Every row gives one point. Each copy is the shape, with its points in the same order, turned, moved and blurred by noise. Is it also mirrored, or only turned?
In the rows, 128 means zero.

Shape (7 x 2):
[[118  46]
 [140 130]
 [115 127]
 [115 117]
 [121 200]
 [ 83 129]
 [138 140]]
Copy 1, 7 rows:
[[206 146]
 [118 145]
 [128 121]
 [135 124]
 [ 54 108]
 [133  91]
 [108 141]]
Copy 1 is: only turned
Copy 2, 7 rows:
[[230 146]
 [143 151]
 [150 127]
 [159 126]
 [ 86 117]
 [157  96]
 [136 147]]
Copy 2 is: only turned

Shape:
[[145 146 145]
 [119 143 100]
 [ 45 130 154]
 [125 121 188]
 [ 75 104 117]
 [168 103 117]
 [145 151  98]
 [127 145 150]
 [213 148 122]]
Copy 1, 9 rows:
[[145 106 142]
 [152 158 132]
 [170 130  45]
 [134  75 102]
 [133 159  72]
 [ 96 132 154]
 [149 151 157]
 [151 105 123]
 [120 109 208]]
Copy 1 is: mirrored
Copy 2, 9 rows:
[[ 95 121 147]
 [113  95  99]
 [127 179  66]
 [116 170 151]
 [152 133  81]
 [140  91 162]
 [100  78 123]
 [100 137 132]
 [ 88  73 194]]
Copy 2 is: mirrored

Shape (10 x 4):
[[139 105 106 160]
 [108  88  95 103]
 [142 170 112 142]
 [ 94 101  80 153]
 [179 144 147 116]
 [113 108  73  82]
 [ 90  92 114 169]
 [ 95 110 109 186]
 [166 187 158  88]
 [160 162 117 137]]
Copy 1, 10 rows:
[[173 157 137 156]
 [169  98 119 184]
 [181 137 122  98]
 [193 123 168 175]
 [149 158  73 110]
 [197  87 101 170]
 [151 133 176 174]
 [159 146 188 154]
 [144 116  65  71]
 [183 151 102 100]]
Copy 1 is: mirrored
Copy 2:
[[152 129 145 118]
 [136  70 149 150]
 [131 141  90 120]
 [159 118 154 170]
 [107 114 102  71]
 [140  57 118 156]
 [140 138 172 160]
 [148 158 159 159]
 [ 72 112  64  83]
 [130 130  85 101]]
Copy 2 is: only turned
Copy 3 (10 x 4):
[[165 104 144 134]
 [176 117 101  96]
 [117 133 115 168]
 [156  68 115 119]
 [135 179 142 152]
 [174 124  66 107]
 [142  72 146 105]
 [134  69 153 122]
 [ 95 200 115 155]
 [129 148 122 171]]
Copy 3 is: only turned
Copy 4:
[[149 126 159 163]
 [107  86 154 114]
 [152 172 124 133]
 [147  76 134 149]
 [112 190 162 139]
 [121 102 154  81]
 [140  82 129 178]
 [152  97 121 184]
 [102 220 130 106]
 [155 178 145 134]]
Copy 4 is: only turned

Shape (10 x 4):
[[ 92 152 117 129]
 [140  95 152 152]
 [161 152 114 109]
 [ 95 126 118 107]
 [ 95 146 149 124]
 [184 124 130 110]
 [ 88 131 127 208]
 [103  15 137 130]
 [116 139 182 153]
 [132 155 132  98]]
Copy 1:
[[133 114 103 112]
 [130 106 161 172]
 [129 175 119 147]
 [123 120 133 103]
 [105 104 109 126]
 [121 177 152 170]
 [169  58 102 158]
 [141  80 235 124]
 [ 96  89 115 171]
 [105 153 114 131]]
Copy 1 is: only turned
Copy 2, 10 rows:
[[155 129 155  82]
 [ 89 114 160 148]
 [152 176 174 139]
 [140 144 131  85]
 [154 111 151 103]
 [134 173 158 171]
 [107  84 210  71]
 [ 26 121 101 109]
 [148  77 154 140]
 [168 151 144 125]]
Copy 2 is: only turned

Shape:
[[106 149 165 192 119  89]
 [126 112  82  93 106 121]
 [ 62 142  89 120 128 191]
 [112 140 104 146 158  95]
 [144  92 148 131 123 168]
 [134 100 144 164 161 164]
 [ 83  85  97 126 142 113]
 [ 80 113  75 154 138 112]
 [ 73 153  67 121  60  96]
 [136 129 131  90  61 144]
 [ 59 114 116 122 119  93]]
Copy 1, 11 rows:
[[ 87 180 132 129 155 163]
 [160 129 116 103  98  77]
 [164 111  74 172  71 126]
 [105 159 115 151 126  87]
 [151  96 170 130 107 139]
 [129 109 179 174 122 139]
 [111 135 128 135  71  88]
 [116 169 117 152  74  99]
 [146 189  61  84  87 118]
 [178 114 116  68 122 141]
 [ 86 140  92 109  85 117]]
Copy 1 is: only turned
Copy 2 (11 x 6):
[[154  65 154  71 124 147]
 [ 96 112  96 168 141 134]
 [189 139 113 183 147  93]
 [107  76 151 115 129  97]
 [134 174 150 127 119 146]
 [144 163 178 112 109 122]
 [109 110 153 149 184 114]
 [126  86 157 156 164 103]
 [149  41  83 168 168 151]
 [139 128  72 142 129 182]
 [135  87 111 123 192 122]]
Copy 2 is: mirrored
Copy 3:
[[144 135 111  88 107 204]
 [151 121 140 132 112  71]
 [138  59  75 109  71  84]
 [118 113 155 104  90 139]
 [144  82 100 140 169 119]
 [128  58 120 126 151 153]
 [148  88 148  74 118 101]
 [158  85 159  87  75 122]
 [192 151 115  95  51  85]
 [166 151  83 139 138  84]
 [144 120 127  48  98 108]]
Copy 3 is: only turned
